Each wall is flat, endless, passes through zero and stands at right angles to its row. A trip goes straight from one point to another. List the walls that it crosses, first one first.
In the rows, zero is written as 128.

Walls:
(1): [ 77 175]
(2): [ 72 146]
(3): [ 99 152]
(4): [102  80]
(5): [214 112]
(6): [105 109]
Trips:
[138 152] to [100 126] -> 2, 5, 6, 4
[138 136] to [156 108] -> 4
[109  84] to [156  88] -> 2, 5
[ 93 142] to [163 196] -> 4, 6, 5, 2
[125 150] to [ 68 163] -> 6
[141 184] to [179  94] -> 2, 3, 1, 4

Walls:
(1): [131 149  71 105 152 116 120  94 159 116  90 110]
(2): [137 123  98  60 136 147 172 158  87  96 168 147]
(3): [129 117 149 127 130 120 192 122 135 149 106 101]
(4): [ 89  88  71 135 125 192 122  83 134 127 129 110]
(5): [117 139 144 141 139 104 136 161 108 152  87 136]
(6): [ 81 116  74 108  74 142 159 152 118 146 141 101]
(7): [ 99 163 113 136 183 137 151 115 168 166 134 113]
(8): [220 143  76 134 126 120 139 139 146 161  83 149]
Trips:
[107  89 125 141 165 116 103 150 185 133  63 138] to [114 168 133 123 140 165  46 140 149 159 127 174] -> 3
[161 169  97  72 110 109 156 134 119 116 167 102] to [112 112 124  95 125 114 158 175 131  92 123  90] -> 8, 5
[ 54 133  90  94 152 119  89 146 108 152  70 105] to [ 82 130  77 155 202  24  96 127 166 162 161 105] -> 4, 6
[143 153 177 131 109 134 135 118 135 158 146  83] to [111  76 133 138 126 105  72 169 122 136 164  83] -> 6, 7, 3, 4
[104 149 140 110  81 149 124 113 107 100 131 106] to [162 103 192 127 121 152  69 126 112 100 171 132] -> 6, 4, 2
[167 149 150 127 102  50 170  65 148 135 128 145] to [108 101 124 147 126 135 145  82 151 137 181 130] -> 7, 8, 4, 1, 6
[ 73 153  90 104 140 155  88 112 106 147 135 101] to [ 96  72 137 112  94 140  82 101 131 135 112 126] -> 2, 7, 1

Walls:
(1): [100 190  37 183 117 157 177 128 181 120 148 134 146 177 128 152 143 127
 134 134  82 102 115 106  83  49  76 138 127 123 176 146 137 114 148 202
 131 166 127 132 148  98 165 136 128  95  70 113]
(2): [142 157 137 137 130 139 115 140 105 156 128 126 137 206  65 168 135 159
 108 109 110 162  82 133  95 162 132 133 124 156 174 148  94  86 187  73
 110 104 155 120 129 111 127 168  65 110  69 153]
(3): [132 126 152 127 164 103 128 151 131 115 117 115 165 103  83  85 138  90
 108  74 139 148 126 125 160 130  74  81  89 166 152 150 168 111 134 161
  81 140 124 109 124 187 139  71 116 150 152 145]
(4): [129 153 158 167  97 160 135 125  91 134 112 155  77 112 133 146 131 167
 126  83 112 101 121 117 204 108  97 171 115 126 123  55 196 125 137 101
  86 141 195 168 137 112  90  65  58 137 137 160]
(5): [ 84 160 120 172 178 121  87  96 140 147 123  69 178 164 167 192 153 146
 137 110 121  96 127 122 104 181  87 144 131 112  82 206 144  99 148 156
 106 146 110 167   7 154 182 175 152 108 132 113]
(6): [175 116 101 135  90 111  86 135 128 152 117 117 115 110  57 119 163 147
 195  97  85 126 153 102 109 179 163 139 119 158 144 159 120 144  95 152
 117 142 145  59 161  89 159 133 187  92 113 153]
(7): [117 109  87 117 153 158  97 166 156 149 106 133 109 136 163 167 179 144
 103 149 152 194 127 165 101 153 172 137 132 122 116 201 111 119 122 143
 120 100 130 112 176 133 131  50 190 215 133  75]
(8): [122  39 142 134 112 139 178 107 136 126 145 164 171  77 178 146  61 151
 138 113 207 137 122 165 173 113 119  95  77 187 135  80 109 113 126 158
 139 159 143 109 166 128 158 115 135 117 127 115]
Trips:
[138 173 103 157 140 143  64 109 105 110 106 132 114 123 170 202 112  82
  74 110  79  83 105 157 124 125 124 114 153 143 106  73 135 179  95  93
 111 131 130 110 151 115 235 199  55 121 111  66] to [ 96 162 122 127 138 149  64 117 184 130 105 147 187 179 128  79 162 130
 105 102 157 179 136 145 115 152 146 129  81 125 202 134 156 147 174 151
 201  73 148 108  94 142 156 101 118 107 173  97] -> 4, 7, 3
[154 133  75  91 156 148  94 149 143 128 145 160 135 153 114 119 106 146
  89 108 152 150  97 109 148 108 103 120 124 169 188 158 136 139  78 131
 160 106 166 114 120  72 144 162 128 101  87 108] to [163 107 112 184 147 140 170 145  88 120 155 123 141 106 105 159  99 130
  85 103 151  53 104 139 105 157 121 190 149 196 150  45 117 104 194 176
  60 157 141 141 148 155 156 137  48  99  83 163] -> 7, 3, 4, 6
[146 103 147 166 141 161 155 137  72 131  59 160 114 162 100 170  82 135
  97 156 100 133  64  94 133 129  80 144 210 139  89  79 178 144  76 115
 125  97 117 117  46  48 174 121 104  84 118 172] to [141 118 100 169 137 149 111 132 115  96  94 137  85 129 141  89  92 128
 111 143  90  98  79 171 133 185 122 147 114  80 148 104 167 125 133 137
 149 112 148  98 190 112 133  94 108 104 149 117] -> 5, 6, 2, 7
[168 144 117 162 143  95  77 123 174 148 177 122 151 168 157 127 133 157
 134 106 116 170 157  93  62 110 134  85 143  58 163 126 179 182 174 121
 148  78  89 166  45  74 122 144 125 118 163 160] to [152  62  85 206 159  68 166  97 141 176 117 130 163  97 114 145 159  74
 166 111 141 102 141 142 142  90 107  91 129 151 173 103 105 108 153 125
 143  98 154 157  87 171 172 164 142 136 105 103] -> 3, 8, 2
[150 165 171 124 129  99 147  68  47  99 132 137  55 130 170  56 175  97
 108 106 107 182 106 188  75  74 154 109 113 126 114 101 120 103 138 138
 144 102  97 181  79 178 126 142 156 166 129 168] to [149 172 187 164 123 114 155 167  71 106 116 118 184 154 171 120 147  83
 201 159 121 111  75 130  75 101 130 136 141  92 172 109 134  72  39 144
 147  69 132 173 133 142 145 141 102  97  57 103] -> 3, 2, 1, 5
[190 142 123  49 120 128 115 148 156 153 107 127  87 111  90 120 103 115
 131 122 108 126  96 123 108 133 105 102 119 177 173 114 156 117 147  40
  86 137 118 114 146 103 141 110 111 145 168 120] to [113 147 132 129  91 134 129  86 162  91 161 113  57 171 170 148 133 111
 152 149 133 143 114 131 123 153 150 123  57 101 137 171 148 130 106 126
 124 174 169 178 177 174 103 107 151 101  95 121] -> 7, 1, 3, 2, 6, 5
[117 113 104 121 161  99  67  58 197 150 101 177 141 114 123 124 237 158
 109  84 123 124 113 159  74  88 118 166  90 144  95 167 132  87 125 133
 156 150  82 138 109 167 110 135 115 160 128 174] to [ 79 140 130 150 107 184 151 131 120 147  98 123 115 166 137 123 119  68
 130 152 148 100 131 103 126 120 145 127 100 164 143 163 133  86 114 125
 140 150 127 147 148 110 182  92 119 157 129 176] -> 6, 4, 8

Walls:
(1): [149 109 126 125 120 193 136 121 130 111 144 136 163 158 104  95 139 125
  94 140 123 126 143 112 129 108 132 106 160 129 160 129 110  75 147 120
 131 113 153 112 119 116 162  89 139  73  68 142]
(2): [135  84 102 139 165  70 108 135 113  76 153 107 129  93 145 114 149  95
 100 128 181 103 114  77 110 136 137 117 126 100 136  88 142 136 156 128
 100 116 117 124 144 110 100  91  43  33 127 117]
(3): [114 163 165  51 175 139 109 113 135 133 182  61 121  49  93 130 168 132
 153 128 119  75 153 149 135 174 130 156 113 137  54 120 124 107 106 142
 142 133 134 129 134 149 118  77 178 145 150  98]
(4): [ 61 107 118 153 116 142  74 159 125  98 200  89 136 109 150 112 194 141
 128 121 108 158 114 114 145 129 197 156 113 165 115 129 101 131  54 134
 113 165 104 149 115  95 109 137 117  99 104  45]
(5): [ 80 150  58 142 152 167  81 112 139 144 135 164 165 155 154 111 144 148
 103 176 157 170 107 107 140 110 189 127 165 132  84 160 107  61 171 131
 148 150 138 143 106 144 169 140  67 167 121 108]
(6): [105 168 108 168 186 142 115 169 121 113 158 140 177 169  90 133 182 114
 137 103 100 152 126 117 109 163 165 154 167 181 113 115 179 142 167 118
 187 127 137 162 160 126  94 140 109 161  65 201]
(7): [118 178 102 181 138 124 184 119 206 135 109 139 144 118 109 152 143 145
  88 167 117 129 192 140 110  82 103 109 164 156 115 140 217 122 122  99
  76 116 170 148  82 178 140 120 111 120 118 164]
(8): [ 96 164  97 124 117 162  97 126 146 170 143 135 124 122 131 161 105 190
 143 153 135 105  92 200  66  84 106  82 130 174  98  98 147 192 131 138
  96  86 116 125 120 154 104 146 103 152 171 137]
(9): [141 117 152 105 202 130 121 137 152 148 142 155 160 138 180 137 200  85
 127 150 113  96 165 101 128  82  79 172  75 139 127 183 118 154 116 125
 142 132 117 123 131 133 167 221 160 103 150 153]
(10): [ 92 179 132 134 136 170 148 172 128  89 123 133 133 137 117 178  96 106
 127 123 135 174 169 193 154 122 146 126 130  86 119 177 102 104 117 133
 163  85 176 116 109 135 163  96 102 148 144 197]
(11): [ 83 162 107 138 163 100  76 154 125  83 137 113  98 146 162 113 202 141
 154 134 130 159 135 143  88 112 107 184 147 115 151 166 138 114 140  64
 145 153 149 157 127 129  89 173 184  95 148 163]
Trips:
[ 96 140 136 160 132  76 146 145 119 132 119 153 138  86  87 146 154 112
  98 135 139  98 173 180 124  91 157 148 143 124 103 155  78 140  93  63
 114  87 137 132 116 155  93  92 138 168 120  88] to [105 152 115 155 122  77 139 170 159 153 161 105 176  97 134 152  81 126
 124  82 108 124 136 170 158 164 128 123 104 129 114 149 129 138 128 137
 156  94 153 141  74 210 103 166 107 168 153 111] -> 6, 11, 5, 4
[ 72 126 174 132  85 141 124 110 124 120 141 170 139 172 152 150 121 119
 114 145 117 128 108  70 114  92 115 120 154 200 128 156 144 108 128 118
 161  97  90 173 108 117  88 190  86 106 116 126] to [ 91 153 107  97 103 200  98 135 111 165 100  80  71  78 132  71 160 141
 107  90 174 147  64  74 141  75 131 104 169 145 144 136 127 159 109 133
 174 144 141 120 101 134 137 123  99  95 137 108] -> 2, 7, 9, 6, 3
